Rows are points. Before rounding, the points of a table are all equally far from one centre. They may lie mostly on one side of it. Where is the centre, to within rounding?

Points:
[[-1.12 -0.18]
 [-1.65  2.98]
 [-3.59  0.98]
 [-3.60  1.03]
 [-3.17  0.15]]
Centre: [-1.93  1.31]

Points (11 x 4):
[[-2.23 -0.30 -2.40 -3.00]
 [-0.20 -2.46 -1.50  3.13]
 [ 2.24 -3.82 -2.11 -2.15]
 [-1.82 -1.50  4.32  0.25]
 [-2.45  1.76  2.55 -1.17]
 [-4.08 -1.03 -0.47  0.37]
 [-3.45 -3.41  0.02  0.56]
 [-1.91 -0.12 -3.38 -0.84]
 [ 1.65 -3.15 -3.29 -0.62]
 [ 3.03  0.16 -0.59  2.37]
 [-1.27 -2.13 -3.48  0.60]]
Centre: [ 0.19 -1.14  0.44 -0.66]

Points:
[[ 3.82 -0.76  0.86 -1.76  0.30 -0.14  1.37  0.78 -4.96]
 [ 3.61 -1.10  3.90  1.50 -1.91  2.30 -1.19 -0.93 -1.04]
 [ 1.98 -0.08  2.99  3.59  1.50  0.36  1.46  2.15 -4.69]
 [ 2.71 -1.05  3.25  1.30 -4.05  2.30 -0.85  1.82 -3.29]
 [ 1.29  0.88  2.23 -1.09  1.17  2.09  1.29  2.78 -3.30]
 [ 0.72  1.06  4.28 -0.01 -1.41  1.69  1.96  1.46 -5.34]
 [ 0.38 -1.24  3.59 -1.46 -0.58 -0.49  0.30  3.37 -0.83]
 [ 1.43 -1.82  4.33 -2.46 -0.68  0.11  0.77  2.42 -2.85]
 [ 1.74  0.69  2.66  1.74  0.71  1.21 -0.84 -2.33 -2.41]
 [ 1.96 -0.89  4.45 -1.28  0.20  1.31 -0.71  2.21 -1.26]
 [ 3.54 -1.56  4.07 -1.24  0.85  1.90  1.64 -0.40 -3.82]
 [ 1.52  1.06  2.11 -1.17 -4.54 -1.44  1.40 -0.31 -2.74]
 [ 2.61  0.99  3.55  1.59  1.28 -0.33  0.14  3.57 -1.54]]
Centre: [ 2.00 -0.72  2.19  1.08 -1.24  0.13  1.69  0.68 -2.23]

Points (19 x 14):
[[-2.68  0.13 -1.82  2.37 -3.48  3.36  0.65  0.32 -1.62 -2.92 -3.43  2.61
  -0.34 -2.63]
 [-0.41  2.36  0.45  4.13 -0.77 -0.53 -0.98  4.58 -0.58 -1.81  0.05 -0.23
  -1.37 -1.10]
 [-1.48 -1.73 -1.22  2.77 -4.08  0.76 -0.56  3.52  0.12 -1.81 -1.25 -2.29
   1.26  1.36]
 [-1.97 -0.83  0.08  5.18 -1.18  1.80 -1.18  1.34 -2.99 -2.12  2.75  2.63
   1.26  0.60]
 [ 1.06 -0.35 -2.34  5.66 -0.35  0.97 -1.05 -1.36 -4.07  0.65  4.22  2.52
   0.79  0.34]
 [-0.42 -1.57 -1.16  3.79 -3.61 -0.62 -2.58  3.20 -1.16  0.75  1.57  0.38
  -0.23 -4.29]
 [-2.82 -0.47 -0.43  0.77  0.95  0.97 -3.83  1.23 -1.13 -1.09  3.18 -1.82
  -0.80 -0.53]
 [-3.47  1.03 -2.37  1.87  2.39 -0.24 -1.45  2.27 -1.44 -3.73 -0.84 -1.28
   1.28  0.97]
 [-1.42 -3.43 -2.51  2.49  2.37 -1.14  0.66  0.48 -0.48  0.05  0.71 -2.21
  -4.35  0.96]
 [-1.14  3.92  0.06  1.69  0.12 -1.47 -1.58  1.82  1.33 -1.89  0.19  1.26
   1.49 -1.49]
 [ 1.26 -1.64 -3.23  1.64  1.00  2.32  2.84 -0.59  0.22 -4.04  3.39  4.27
   2.65 -3.15]
 [ 3.28  3.25 -1.16  3.37 -1.55 -0.88 -1.30  2.20 -3.11 -3.83 -2.00  1.90
  -0.10 -2.43]
 [ 3.07  0.69  0.41  0.65  1.74 -2.65  1.30  0.24 -2.93 -2.36 -0.71 -3.25
   0.19 -0.78]
 [-0.16  0.09 -1.71  3.92 -1.43 -2.81 -3.53  2.03 -0.80  0.69 -0.52 -0.49
  -3.62 -1.08]
 [-1.80  0.71 -0.93  1.21 -2.14  3.96 -0.01  1.05 -1.23 -3.36  1.60 -2.82
  -2.33 -2.30]
 [ 0.62 -0.60 -4.38  6.33 -2.28  1.40 -2.25  4.20  0.00 -2.32  1.90  0.91
   0.86  0.82]
 [ 2.48  0.30  1.01  4.22 -0.80  0.30 -2.20  1.74 -2.52  3.28 -0.29 -1.27
  -0.42 -2.03]
 [ 1.35 -2.95 -1.32  4.34  1.55  2.71 -3.51  0.50  1.98 -3.16 -1.41  0.76
   4.93 -0.46]
 [-1.03 -2.54 -2.75  3.84  2.33  4.36 -1.39  3.12 -0.13 -0.55 -2.52 -0.40
  -2.92  1.31]]
Centre: [ 1.49 -1.20 -2.81  2.10  0.09  1.11 -0.41 -0.11 -0.50 -1.33 -0.29  0.51
  0.08 -1.16]
